Rows are points. The points of each table are mixes of a few directions, plus a little noise. How many directions does each table use, and how many do they share? Where both have some left over, give the other angles between the two spaces (their principal angles), to ten degrees, smallest first.

First (7 x 2)
[[ 6.2  1.6]
 [-8.9 -2.4]
 [-0.1  0.0]
 [-2.8 -0.8]
 [-5.6 -1.5]
 [ 8.2  2.2]
 [ 3.0  0.8]]
Second (5 x 2)
[[ 2.8  0.8]
 [-9.0 -2.4]
 [ 1.8  0.4]
 [ 7.7  2.2]
 [-3.5 -1.0]]
Directions: first 1, second 1, shared 1

First (4 x 3)
[[-0.1 -0.2  0.3]
 [ 1.0  2.8 -4.1]
 [ 1.4  3.9 -5.7]
 [-2.3 -6.5  9.5]]
Second (6 x 3)
[[ 5.4 -7.0 -1.6]
 [ 0.1 -0.2 -0.1]
 [ 4.6 -6.1 -1.4]
 [-0.2  0.3  0.1]
 [-2.2  2.9  0.7]
 [-7.6 10.0  2.3]]
Directions: first 1, second 1, shared 0; angles 80

First (6 x 6)
[[  2.0   6.4  -1.0   1.7   3.3   0.9]
 [  1.9  -0.4  -0.2   0.5   0.9   2.2]
 [ -2.1  -7.2   1.1  -1.8  -3.6  -0.8]
 [ -9.6   9.3   0.2  -1.4  -2.1 -12.6]
 [  2.6  -0.8  -0.3   0.7   1.2   3.0]
 [  5.2  -7.3   0.2   0.4   0.3   7.3]]
Second (8 x 6)
[[ 2.1 -3.8 -3.4 -1.1  2.1 -7.5]
 [-4.6  6.4 11.1  3.3  0.0  4.3]
 [ 2.1 -1.4 -3.6 -1.9  0.7  1.2]
 [ 3.2  3.0  3.9 -3.7  1.9  7.1]
 [ 1.6  1.6  0.4 -1.3 -5.5  7.6]
 [-0.7  2.3  4.5 -0.3  5.3  0.0]
 [ 0.9 -5.2 -5.9  0.9 -4.4 -8.0]
 [-4.6 -2.9 -7.1  4.2 -0.2 -4.8]]
Directions: first 2, second 4, shared 0; angles 40, 60

First (9 x 8)
[[-7.8 -7.9 -1.3 -1.8  4.2 -6.0 -2.8 -3.5]
 [-1.2 -3.4 -1.2 -2.8  3.7 -4.3 -2.1 -1.8]
 [ 4.9  5.9  1.2  2.2 -4.0  5.0  2.6  2.6]
 [-0.5  3.1  1.4  4.1 -4.9  5.2  2.7  1.7]
 [ 7.0  8.9  2.0  3.7 -6.4  8.2  4.0  4.1]
 [-8.5 -6.0 -0.4  1.0  1.0 -2.3 -0.9 -2.3]
 [-4.8 -7.1 -1.8 -3.5  5.7 -6.9 -3.4 -3.2]
 [-0.5 -0.8 -0.2 -0.5  0.8 -0.8 -0.4 -0.3]
 [11.4  7.3  0.3 -2.4  0.0  1.8  0.5  2.7]]
Second (9 x 8)
[[  4.8  -1.5  19.5   1.1   1.4  -7.3   0.0   4.6]
 [  0.8  -0.2   2.8   0.2   0.3  -1.1   0.1   0.7]
 [  3.0  -0.8  12.3   0.9   0.7  -4.6   0.0   3.0]
 [ -2.6   0.8 -10.6  -0.6  -0.8   3.9   0.1  -2.6]
 [ -1.6   0.4  -6.6  -0.5  -0.4   2.4  -0.1  -1.6]
 [ -0.9   0.3  -3.7  -0.2  -0.3   1.3   0.1  -0.9]
 [  1.9  -0.6   7.7   0.4   0.6  -2.8   0.0   1.9]
 [ -2.0   0.6  -8.7  -0.5  -0.5   3.1  -0.1  -2.2]
 [ -3.2   1.0 -12.7  -0.7  -0.8   4.8   0.2  -3.1]]
Directions: first 2, second 1, shared 0; angles 80

First (8 x 11)
[[  9.7  -1.4  -2.2   2.6  -8.0   1.6   8.6   4.3  -3.2   6.7  -6.1]
 [  1.0   4.4  -2.3  -0.9   0.9  -3.6   2.8   1.3   3.4  -2.1   4.0]
 [ -3.2  -4.0  11.8   6.1   0.4  -2.4 -13.6   3.5   0.7  -4.3   7.9]
 [ -3.5  -1.2   8.2   2.9   5.7   9.4  -4.6  -1.9  -5.2   0.6  -0.6]
 [ -3.1   3.6  -8.4  -6.5   3.9   0.6   5.7  -5.4   1.5  -0.3  -3.0]
 [ -1.9  -3.5  -1.6  -1.5  -1.9  -2.2  -2.7  -1.5   0.5  -0.1  -2.1]
 [  2.9  -0.7  -1.5   0.5  -3.5  -2.1   1.8   1.8   0.4   1.2  -0.8]
 [ -2.0   2.7  -3.9  -3.2   2.5  -1.3   2.2  -2.2   2.0  -1.5   0.6]]
Second (10 x 11)
[[  1.4   3.7   2.8  -0.6  -5.9   1.2  -0.8   5.8  -1.9   0.3   3.9]
 [  2.5   2.0  -5.2   3.0  11.4  -0.3  -1.6  -6.1   2.7  -1.7  -4.3]
 [ -0.7  -4.0   0.2   0.6   0.0  -1.5   5.5  -1.4   1.6   1.0  -0.3]
 [  0.4   8.8   2.8  -5.6  -6.4  -1.6  -2.4  -6.7   6.8  -1.2  -3.2]
 [  4.4   1.2   1.8   4.8  -4.3   5.5  -5.2   6.8  -4.6   1.8   0.4]
 [ -1.6   1.1   3.1  -5.8  -0.8  -8.0   4.3   5.8  -3.3  -1.7   7.8]
 [  4.3   2.7  -0.2   2.0   3.3  -0.6  -3.4  -1.1  -0.3  -0.4  -2.3]
 [ -7.1  -2.2  -3.0   1.2  -5.5   8.3   6.5  -0.4   5.2   1.1   3.0]
 [  2.5  -5.9   1.9   0.4   0.9  -3.1  -3.6  -8.6   1.0   2.1 -10.8]
 [ -6.0  -6.8  -4.3   0.2   7.6   0.3   0.2   5.8  -7.0  -1.4   5.9]]
Directions: first 4, second 6, shared 2; angles 60, 60

First (11 x 12)
[[ -6.1  -1.3  -3.7  -8.5  -2.2  -9.0   0.5   0.1  -3.9  -4.3  -0.1  -1.7]
 [ -6.4  -1.9  -4.1   3.4   0.7  -0.4  -6.8  -6.1 -12.3   1.0  -2.8   0.6]
 [  2.9  -5.8  -1.3  -1.3  -3.1  -3.9   4.5   2.8   3.4   3.9   0.0  -4.2]
 [ -1.6   2.0   0.6  -3.3   0.8  -1.8  -0.6   3.3   0.9  -3.3  -0.2   0.6]
 [  4.6   5.0   5.1   0.2   1.5   3.0   4.4   0.8   8.1  -0.3   3.1   0.4]
 [ -3.2  -4.9  -5.7  -7.8  -2.5  -2.0  -0.9  -0.8  -4.7  -0.3  -5.4   1.1]
 [  1.6   5.9   4.5   6.0   4.4   7.1  -0.4  -6.9  -1.2   3.9  -0.5   1.0]
 [  2.1   4.5   2.6   2.4   0.0   1.7   1.5  -1.5   4.4  -4.0   6.6   2.0]
 [ -2.5   4.2  -0.4  -0.1  -1.1  -1.5  -0.7  -4.1  -0.8  -7.0   6.9   2.9]
 [  8.1  -6.3   4.8   7.7   2.9   3.3   0.6  13.1   6.5  12.2  -7.6  -6.3]
 [  0.8  -1.6  -2.2   0.9  -1.4   3.7  -2.2  -0.8  -0.7  -1.6   0.1   3.6]]
Second (8 x 12)
[[  0.0   1.4   1.8   0.9   2.2   1.2  -1.0   1.4  -0.2   1.4  -2.1  -0.5]
 [  0.0  -6.5  -8.1  -4.1  -9.9  -5.3   4.5  -6.2   0.9  -6.1   9.6   2.3]
 [  0.0   1.0   1.3   0.7   1.6   0.9  -0.7   1.0  -0.1   1.0  -1.5  -0.3]
 [  0.0   4.8   5.9   3.0   7.3   3.9  -3.3   4.5  -0.6   4.5  -7.0  -1.7]
 [  0.0  -2.6  -3.2  -1.7  -4.0  -2.1   1.8  -2.5   0.3  -2.4   3.9   0.9]
 [  0.0  -5.7  -7.1  -3.7  -8.8  -4.7   4.0  -5.5   0.8  -5.4   8.5   2.0]
 [  0.0   0.3   0.4   0.2   0.4   0.2  -0.2   0.3   0.0   0.3  -0.4  -0.1]
 [  0.0   7.3   9.1   4.7  11.2   6.0  -5.1   7.0  -1.0   6.9 -10.8  -2.6]]
Directions: first 6, second 1, shared 1
